Each row of a before or after table is a point. One or more steps were done to the points. Then noise was added and the rows were shuffled. The steps act on how far a point lies along the listed directions, d1 being the first. Name the steps. A step turns or swaps two directions, mirrors them in a line or flattens them onto one, adds a multiple of one to another, or multiplies one. Angles are multiples of 10 degrees, from the lower direction toward the higher: turns from -170 to 170, lines from 10 to 170 but not 90. Use the fewest steps. Two steps may share a direction if one is a turn and the other turns, adds or multiplies; they go together, in the order done. Otherwise the lowest direction goes first.

Directions:
(1): [-49   4  20]
(2): [-11 -49 -17]
(3): [-17  20 -46]
Before (10 x 3)
[[ 38 -42 -22]
 [-12  22   3]
 [-33 -19  21]
 [ 12 -51  32]
 [ 29 -36 -39]
 [-12  12  -4]
 [-45  14  -2]
 [ 42 -18  48]
 [-22 -39 -14]
 [  5 -42 -18]]
After (10 x 3)
[[ 24  -7 -56]
 [ -9  14   6]
 [ 21 -72  14]
 [ 29 -33 -59]
 [-13 -21 -50]
 [-40  25  10]
 [-43 -22   3]
 [-30 -14 -40]
 [ -6 -79 -17]
 [ -2  25  15]]
Steps: turn d2 and d3 by 50 degrees; multiply d2 by 1.3

Directions:
(1): [ 43 -35  44  18  23 -16 -16 -33]
(2): [ 8 -4 19 -5 21 27 77  2]
(3): [-10 -20  -9 -29 -26 -64  30 -20]
(4): [-24 -20  35  46 -32 -13   8  43]
(5): [ 19 -45 -42  21 -39  33   7 -19]
Before (13 x 8)
[[  6  26  63  10  70 -29 -35  31]
 [-52  50  25  -9  23 -60  75  19]
 [-11 -11 -19 -26 -37 -51  -5   7]
 [-71  52  32   9  16  10  13  56]
 [-26   7 -11 -21 -11  38  22  31]
 [ 34   4 -17  10 -16 -13 -61 -29]
 [  4  14 -26   2 -13  43  -4 -12]
 [-10  31 -46 -28  18  26   1  10]
 [-60  13  12   9 -47 -49 -17  37]
 [  6 -20  40  73  -9  24 -66  52]
 [ -4   0  17  37 -21 -13 -53  42]
 [  1  48  32 -14  42 -18 -18 -15]
 [  0   3  -3 -13  32 -18  26 -21]]
After (13 x 8)
[[  6   6  23 -36  13 -46   5   0]
 [ 29 -35  21 -10  10  11 -17 -23]
 [ 26 -39  33  37   8  -5 -12   4]
 [-16  40  29  34  13  28 -16  30]
 [-25   7  13  19  14 -20   4  19]
 [-14  50 -12  13  47  60 -27  56]
 [ 16 -28   7  25 -31   7   3 -21]
 [ 20   6 -81 -23   3  72  -9 -11]
 [ -3   7 -10  19 -39  -5  15  15]
 [ 17  29  13 -44  51  -7 -17 -45]
 [ 26  16  24   3  70  51 -43 -38]
 [ 23  16 -35 -21  16  30  -9  -8]
 [  3  61  42   3  81 -24 -20 -17]]
Steps: turn d1 and d4 by 170 degrees; multiply d2 by 0; turn d3 and d5 by -50 degrees

Directions:
(1): [ 16  -2  44  26   7 -41   6  48  34  45 -14]
(2): [  5 -31  -6   8 -38  56 -30   0  58  11 -16]
(3): [ 55   1 -43   5 -31 -49  11 -18  21 -25 -22]
Before (11 x 11)
[[ 18   9 -12  16 -11 -29  12   8  12 -12 -13]
 [ 20  10  -1   2  11 -38  19  16  -4   4   2]
 [ 17   6 -17   3 -12 -27  10 -13   8 -11  -6]
 [ 16  11  -2   0  -5 -36   9  12  -2   9  -4]
 [ -7 -10  -7   4  -6   6 -12   2  -2  -5   9]
 [ 31  22  34  13  20 -93  16  40   8  26  -6]
 [-94  16  59 -21  73  35  -2  11 -54  14  34]
 [ 27  -9   3  -5  -7 -41  19  -4  13  10 -17]
 [ 17  15  -4 -12   5 -44   7   5  -6  -9   6]
 [ -2  21 -10 -17  21 -34  17  -7 -24  -6  -9]
 [ 27 -12 -15   0 -16 -18   7  -6   2  -8  -1]]
After (11 x 11)
[[  16    4  -33  -19  -22   -1  -12  -24    5  -27    3]
 [  13    6  -31  -11  -19  -10    8  -18  -13  -18    4]
 [-118  -14   59  -21   47  120  -36    4  -16   25   35]
 [  15    5  -37   -9   -6    5    6  -22  -11  -25    6]
 [  -1  -12    4    7    2   -6  -12   13    1    9    6]
 [  23   -6  -24  -24  -12  -33   18  -31  -12  -19   -9]
 [  25    1  -25    8  -19  -22    7  -14   15  -11   -9]
 [  -2   -3  -36  -22  -17   30   -9  -24   10  -15  -16]
 [  31  -16  -21   -1  -21  -22    8   -7    6   -7   -3]
 [  18   10  -30    9  -16  -24   10   -9    1  -30  -12]
 [   6   23  -58  -35    2  -17    8  -50  -50  -61   15]]
Steps: turn d1 and d2 by -120 degrees; multiply d3 by 1.3
